Every row gives one point. Any point is a mix of the corners, with weights that add up to 1. It lies inside the corners' shape when no weight is negative. Is each point inside? If not, which corners have a negative weight?
In the rows, zero is written as 128.

Corners:
(1): [72 97]
(2): [154 175]
(3): [160 135]
Points:
[193 196] -> outside (1)
[151 170] -> inside
[101 102] -> outside (2)
[108 117] -> inside
[169 159] -> outside (1)

Corners:
(1): [105 103 160 131  99 159 202 161  98]
(2): [ 97 113  86  86 193 139 118 121 178]
(3): [147 207 135 218  91  59 174 111  76]
(4): [ 92 193  99 176  84 169 184  70 148]
(5): [156 149 167  84  84 112 130 130 179]
(6): [ 82 141 178 124 215 157 181  58 147]
(7): [164 162 176 227 117  59 108 135 129]
(8): [148 134 176 174 144 103 104  86  67]
(9): [142  69  68 113  77  54 117 120 191]
(10): [186  70 132 131 178 187 244 158  98]
Points:
[138 141 174 101 219 176 108 114 175] -> outside (1, 3, 9)
[133 111 139 119 132 128 145 118 154] -> outside (3)
[190 122 143 170  77  71 149 159 110] -> outside (2, 4, 6)
[115 141 129 147 130 127 163  92 142] -> inside
[132 126 141 153 113 120 175 134 113] -> inside
[106 141 128 123 152 122  88  79 163] -> outside (1, 3, 10)
[123 123 154 126 110 136 171 137 127] -> inside

Corners:
(1): [ 78 123 161 127 129 132 130 223 147  88 111 151  85  83 126 153 153 134
 153 114]
(2): [107  83 125 115 148 137 108  71 150  92 126 141 155  87  84 188 156 188
  68 131]
(3): [102 172 164  96 117 125 140 113 112 158 167 166 153 123 118 141 162  89
 161 108]
(4): [142  97 166 127 135 147  94 151  86 137 122  78 143  52 170 164 105 136
  97 136]
(5): [170 160 112 129 176 223  58 134 125 123 172  75 135 116  98 177 141 155
 142 147]
(6): [146 192 129 116 225  67  72 116 168 101  86 142 124  96 224 110 158  74
 154 107]
(7): [122  95 158  98 155 161  87 118 155 142 185 127 106  99 205 136 169 125
 129 204]
(8): [148  58 160 141  65 106  94 125 152  69 185 157 124 141 107 159 122  83
  82  91]
(9): [109 142 184 171  86  95 173  87 110 106 160 148 159 113 164 200 111 127
 138  88]
(10): [158 134 155 179  89 124  25 135 136 132 128 140 140 143 147 143 133 160
  70  79]
(11): [167 123 134 106 185 173 177 168 133  99 108 177 208  97 182 159 159 175
  43  93]
(12): [133 141  78 125 185 111 126 174 103 113  53 211 101 157 126 154 118 150
  89 162]
(13): [152 130 198  95 111 155  98 121 129 139  78 172  98 154 122 200 131 126
 130 119]
(14): [107 108 115 156 136 189  67  91 110 123 179 162 141 114 132 142 104  91
 164 100]
(15): [114 115  90  81 104  83  53  78 210 152 156 105 116 157 185 156 120 154
  92  99]
(16): [146 122 106 153  98 155  70 116 198 170 200 147  94  76  82 148  79 122
  98 104]
(17): [198  98 150 147  48  72 113 118 133 153 140 143 100 127 163  79  91 205
 139  75]
(18): [115 128 108 160 158 112  81 178 178 125   7 167 174 149 107 146  75 115
 104 164]
(19): [153  93  89  94 111 202 171  90 137 178 117 151 111 120 137 179 198 143
  92 172]
(20): [119 107 136 167 143 180 113 150 126 185 125 133  63 186 105  97 106 141
 124 130]
(21): [124 171 124 130  63 147 165  74 140 142 139 139 117  91 157  50  65 135
 114 141]
Points:
[137 133 141 118 147 132 143 140 132 123 114 149 119 106 142 136 129 126
 117 143] -> outside (10, 14, 15)
[149  94 142 129 116 108 104 156 162 122  77 147 104 128 141 177 130 164
  74 109] -> outside (3, 5, 7, 14, 21)
[136 138 148 134 144 148 127 144 124 127 100 147 132  98 136 144 130 148
 110 142] -> outside (8, 14, 15)
[130 126  88 135 169 131  71 134 160 125 132 128 150  99 128  96  74 128
 101 143] -> outside (1, 9, 10, 13, 19)
[130 119 115 102 185 169  90 141 148 126 123 142 128 113 139 162 154 117
 111 151] -> outside (9, 10, 17, 21)
[141 133 131 134 122 142  96 116 136 155 145 141 113 132 144 134 117 115
 128 129] -> outside (1, 2, 11)
[125 124 137 131 137 146 103 147 139 119 123 135 126 109 129 155 129 138
 120 128] -> inside
[108 124 160 122 133 142 114 120 142 117 124 138 145 120 162 151 148 110
 113 119] -> outside (5, 12, 16, 17)

Corners:
(1): [105 137 117  27 153 129 134 113 128 144 144 128  58 125 155 123 129 149
 128 110]
(2): [136 120 153 206 141 151 142  89  82 114 117 111 111 148 147 193 158 166
 136 102]
(3): [ 72 148 154 202 142 116 138  83  65 146 114 125 130 154 108 135 167 110
 180 127]
(4): [122 106  81  74 142  90 103 199 145 152  84 116 104  96 112 123 138 119
 108 123]
(5): [121 162  56  98 173 111 141 114 116 132 124 181  83  84 132  67 128  81
  75 137]
(6): [159 129  91  60 132  89 118 128 119 131 103  67 101 114 168  99  97  61
 110 130]
(7): [171 177 209 134  57 149 175 187 125 154 226 124 177  87 171 107 132 128
 131 235]
(8): [ 81 156 113 147 124  97 143  68  60 146 142 162 116 169 110 224 117 179
 130 173]
(9): [134 156 204 128  31 145  99 131 128  83 241 130 192  72 183 157 205 138
 137 249]
(10): [135 147  72  71  95  93  95 132  98 111 113 143  90 126 124  58 135 146
 105  69]
(11): [101 126 118  79 107 148 151 111 123 121  63 169  91 113 105 110  99 106
  75  97]
(12): [154 153 151 105 114 102 109 129  96 123 135 163  86  65 165 119  95 104
 152  81]
(13): [206 159 149 125  45 155  88 129 134  99 200 171 130 103 139  93 163  93
 186 230]
(14): [155 164 196 136  96 131  63 146 172 143 185 136 141 137 154  99 139 128
 122 215]
(15): [176 108 167 155  56  83 126 129 142 153 241 180 157 118 112 115 177 116
 134 215]
(16): [110 170  28  95  87 126 122 139 153 158 120 144 101  84 129 124 113  65
  95  66]
(17): [107 127 129 195 159 130 174  89 142  92 151 171 153 160  96 165  69 168
 173 118]
(18): [ 92 192 142 155 136  82 190  76 143 108 111 182 123 157 138 183 138 160
 162 132]
(19): [ 52 104 122 196 108 114 176 103 110 122  85 133 112 179 199 186 131 164
 172 157]
(20): [101 122 136 157 156 124 155  54  94 195 104 162 172 178 164 173 138 177
 167 118]
(21): [120 128  92  57 168 120 135 170 103 132 124 170  98 159 169 133 126  83
 106  83]
Points:
[115 148 125 120 128 120 136 120 114 126 124 144 114 127 147 139 126 128
 134 127] -> outside (15)
[146 140 174 160  97 126 131 143 128  99 168 143 143 107 151 128 154 105
 144 181] -> outside (1, 8, 10, 16, 20)
[110 143 130 138 122 118 136 118 115 134 135 156 122 128 131 144 137 139
 140 137] -> outside (6)
[132 144 138 115 102 116 122 125 118 131 150 144 119 114 149 124 141 121
 129 150] -> outside (17)

Corners:
(1): [113 214  44 131 141 124 114  48 138 168  84  59 166 113 109  69  82  51
 109 118]
(2): [132  98  95 115 145 129 156 180  92  89 103 172 133 102  52 115 119 128
 123 185]
(3): [204 114 110 135 103  90  83 148  84 187  79 115 121 192 107 123 219 110
 135 168]
(4): [147 103 161 158  98 191  90  71 130 184 123 187 150 126 166  94 126 187
  82 197]
(5): [220 203  96  53  77 115 116  54 181  86 108  71  73 140 163  79 150 157
 156 150]
(6): [126  75 130  82 126 147 201 161 180 112  60  65 107  77 132 177 201 186
 150  87]
(7): [146 176  49 128 134 154  78 130 146  81 161 144 154 106 128 127 143  76
 179 152]
(8): [ 73 173  89  75 115 180 178 119 124 154  92 155 122 158 156 128 104 153
 165 181]
(9): [ 82 119 188 152 228 121 172 163 193  93  90 140 103 134 136 162 140 170
 119 189]
(10): [124 151  62 115 228  50 150  26 165 212 165  60 197 181 149  85 169  55
 194 156]
(11): [ 88  94 163 169 115  86 140 127 128 179 128 182 143 112 114 146 115  86
  93 148]
(12): [ 75 123  88  72 213 139 142 141 177 182 156  98  96 165  99 134 184 162
 211 119]
(13): [116 112  97 165  80 112 103 168  76 119 139 156 203  70 140  69 121  39
  75 192]
(14): [165 120  92 218  89 118 144 156  68 169 163 143 117 156 134  90 139  76
 122 120]
(15): [160 177 120  71 127 197 155 141 169 162 144 105 120 118 179 123  90  90
 155 118]
(16): [118 111 192 192 104 163 166 133 131 171 111 217 161 128 119  68 136  79
  70 149]
(17): [ 77 154  85  80 202 143 178  49 165 109 164  59 208 139  80 115 172  70
 131 128]
(18): [129 149  80 113 154 114 125 157  96 101 122 167  94 106 173 126 161  95
  85 164]
(19): [ 62 145 162 189 158 203 177 174  79 190 101 143  66  72 110 133 167  79
 159 162]
(20): [154 103 181 108 143 139  92 108 132 150  42  67  64 163 185 114 128 185
 170 108]
(21): [191 189  67 120  92 106  94 153  59  81 139 136 180 131  98 127 206 162
 172 113]
Points:
[148 122  96 145 114 118 113 126 110 146 113 133 118 118 116  99 146 100
 132 148] -> outside (8, 9, 15, 17, 21)
[129 136 118 129 134 141 136 126 128 141 117 125 136 125 123 112 142 116
 139 150] -> outside (18)
[134 108 144 178 119 137 109 149  93 127 133 190 123 131 121 105 159 124
  99 172] -> outside (1, 6, 8, 10, 15)
[133 170  97 135 135 121 129 125 113 138 116 112 131 142 143 116 138  90
 141 153] -> outside (2, 4, 6, 12, 16)
